Each row of a before or after table is a point. The points were changed in one or more steps. Then noise was added and the rows were shuffled. The steps act on columns, c1 being the first. What was done? A step turns or swaps two columns, mirrors them in a line or flattens them onto one, adds a multiple of one to another, or multiplies or shifts one. Angles are multiples of 10 degrees, from the lower column toward the higher: turns from -170 to 170, lines from 10 to 170 but not 90. Use the fewest steps. Two steps may share a column if one is a turn and the other turns, adds or multiplies; they go together, in the order done. Otherwise the lowest column goes first.

Before:
[[ 56   4]
 [-17  28]
 [ 13  25]
 [ -3  12]
 [ 22   5]
 [ 26 -16]
 [-52  33]
 [ 26  12]
 [ 29 -31]
 [ 10   2]]
After:
[[  9   0]
 [-85  34]
 [ 10  12]
 [-13  26]
 [-16  11]
 [ 52   4]
 [ 42 -16]
 [-48  27]
 [ 18   9]
 [ 58 -30]]
Steps: add -1 times c2 to c1

Before, 10 rows:
[[-15 -10  -7   2   7   3]
 [-16  10  33  -4  10  -1]
 [-16  51  -8  -9  10  -2]
 [-16 -27  -7 -10  35  -5]
 [  6 -20  -2   2   5  -6]
 [ -4 -16   0   4  23  -4]
 [ -9 -11  -3 -29   4  14]
 [  8  -9  -1  -3  28  -1]
 [-15 -26   0  10   9  -1]
 [-11 -22  -8 -29  47  95]]
After (10 x 6):
[[-19  51  10  -6  11  -3]
 [-16 -27  12  -6  36  -5]
 [  6  -9 -15  -2  28   0]
 [-13 -27  24   7   8  -1]
 [-14 -11  11   0   7   3]
 [ -4 -16   7   3  23  -3]
 [-12 -21   3 -20  47  96]
 [  4 -19 -12   1   4  -6]
 [ 10  10  89  -3   8   0]
 [ -9 -12  10 -20   3  13]]
Steps: turn c1 and c3 by -40 degrees; multiply c3 by 2.5; multiply c4 by 0.7

Before:
[[-13 -44  19 -70 -41  -5  13  27  -2]
 [ 23   4  -3  10  51 -49 -21  57 -32]
 [ 38  -8 -57  -3  22 -64 -15  27 -12]
 [  6   0  12 -45 -31  14   6  19  35]
 [-22  30 -32 -27  20 -30   6  35 -20]
 [-32 -52  14 -56 -33   1 -35  -4  37]
 [ 19  36 -24  -4  12 -18  -3   4 -59]
 [ 13  13  -5  -9  -5 -81 -24  25  -8]
 [-17 -22  17 -49 -11  -7  34 -28  24]]
After (9 x 9):
[[ -8 -17  -9 -46 -40   2  15  58 -10]
 [  8  -1 -82  14  21  66 -19  25  37]
 [-16   2 -31  38  51  47 -27  47  39]
 [ 34   0 -17 -29 -30 -13   7  36 -14]
 [  0   6 -34   4  -4  79 -33  24  13]
 [-44  15 -53  -4  16  20  -5   2  47]
 [ 14 -20 -19 -54 -34   4 -44  26 -44]
 [-29  13 -64  -4  18  27   9  43  -8]
 [ 11  -7 -11 -53 -11   6  44  -4 -27]]
Steps: mirror c1 and c9 in the line at 30 degrees; multiply c2 by 0.4; shift c3 by -30; turn c4 and c8 by -30 degrees; multiply c6 by -1; multiply c7 by 1.3

Before (9 x 12):
[[-45   4 -28 -36 -36 -39   5 -29 -37  13  10 -27]
 [ 62 -25  24  19 -21 -28  15  74 -31 -57 -15 -31]
 [  0  19   6 -53   4  -7  12  -9 -23 -29   7  15]
 [ 28   9 -37 -31   5 -19 -21 -19 -13  25  -7  -8]
 [ 46 -17  -6  26 -16  16  17 -11 -37   0 -34   1]
 [ 35   2 -12  25  22 -21  -1  24 -73 -37   4  28]
 [  5  -3  -8 -17   2  17 -24  15   2 -22   5  30]
 [  8 -71   0  -3  -3 -22  54 -19  -6   3 -10 -26]
 [ 25   6  -3 -48 -33  -6 -31 -13   1  77  11  18]]
After (9 x 12):
[[-55 -22 -29 -17 -40 -28   2 -22 -45  13 -14 -66]
 [  5 -60   4  -2  41 -11 -44 -18 -13   8 -26 -62]
 [ 14  13 -38 -42 -22 -14   4 -10 -14  29  19 -17]
 [ 56 -20  -2  12  -2 -13 -35  -9 -19  -2   9   2]
 [ -1   6  -7 -18  14   3  24  15  10 -24  10  80]
 [ 43  16 -16  12  42 -36   2  25 -64 -38  -4  73]
 [ 63 -36  24  -7  39 -19 -19  66 -34 -56   6 -78]
 [-17  11   8 -46   9 -15  -1  -9 -23 -34 -16  36]
 [  9 -19   0 -57 -82   0  25 -10  -2  72   9  42]]
Steps: turn c1 and c4 by -20 degrees; turn c2 and c5 by -40 degrees; add -0.7 times c10 to c5; add -0.3 times c3 to c8; flatten c6 and c9 onto the line at 60 degrees; turn c7 and c11 by -140 degrees; multiply c12 by 2.5

Before, 8 rows:
[[ -5  14  -5   9  -9  32 -20  33  15 -22  18 -14 -24   6   6  15 -10 -13
    3  15]
 [ 17  -1 -14 -27   6 -28 -30   0  30 -15  14  14 -26  14  28 -25 -22  30
  -17  41]
 [ 29  11  -6 -15   4  13  35 -22 -10 -13  -8 -21  -3  25 -21 -20  18  13
  -12  32]
 [ 21  27 -25  19  10  29  10  -9   9 -27 -11 -17  -2   4 -10 -15  25  12
   24  -7]
 [ 18  -3   0  -1   3  14 -21  29 -27  -3  34  -4 -35   5   4   7   0 -11
    3   6]
 [  5   8   8 -37   8 -35 -13  -6  34  14  -7   8 -22 -26  17 -32 -17  54
  -49  49]
 [ 21  33  -5  -3  -7  19  24 -16   1  -7  -2 -31  10  10 -12 -31   8 -15
   23  -4]
 [-11  -2  -1  19 -27  29  22 -26  -2  25  47  -2 -11 -18  12 -32  23  28
  -27  35]]
After (8 x 20):
[[ 31  11  -2  35   2  12  34 -20 -12 -16  -4 -23  -9  25 -19 -17  21   4
  -10  33]
 [  6   8  10  93   9 -37 -11  -5  34  13  -2  -1 -12 -29  18 -33 -18   0
  -49  46]
 [ 16   2 -17  74   8 -26 -30   0  27 -17   4  12   3  14  30 -24 -21  -2
  -19  40]
 [ 19  34  -1   4 -12  20  25 -19   3  -7  -2 -30 -12  11 -12 -31  10   5
   18  -3]
 [-13  -1  -1 -40 -40  28  21 -28   0  25  18  -6  25 -16  13 -35  21   2
  -25  35]
 [ -7  14  -5 -13  -8  29 -19  32  17 -22   7 -10  29   9   4  14 -12   0
    3  15]
 [ 21  25 -25 -45  12  28   7  -9   8 -25  -4 -20  17   7  -7 -13  25   6
   22  -8]
 [ 19  -4   3  15   6  12 -19  27 -26  -1  12  -2  33   3   4   6   3   1
    3   4]]
Steps: multiply c4 by 2.5; turn c4 and c13 by 160 degrees; multiply c5 by 1.3; multiply c11 by 0.4; flatten c12 and c18 onto the line at 170 degrees
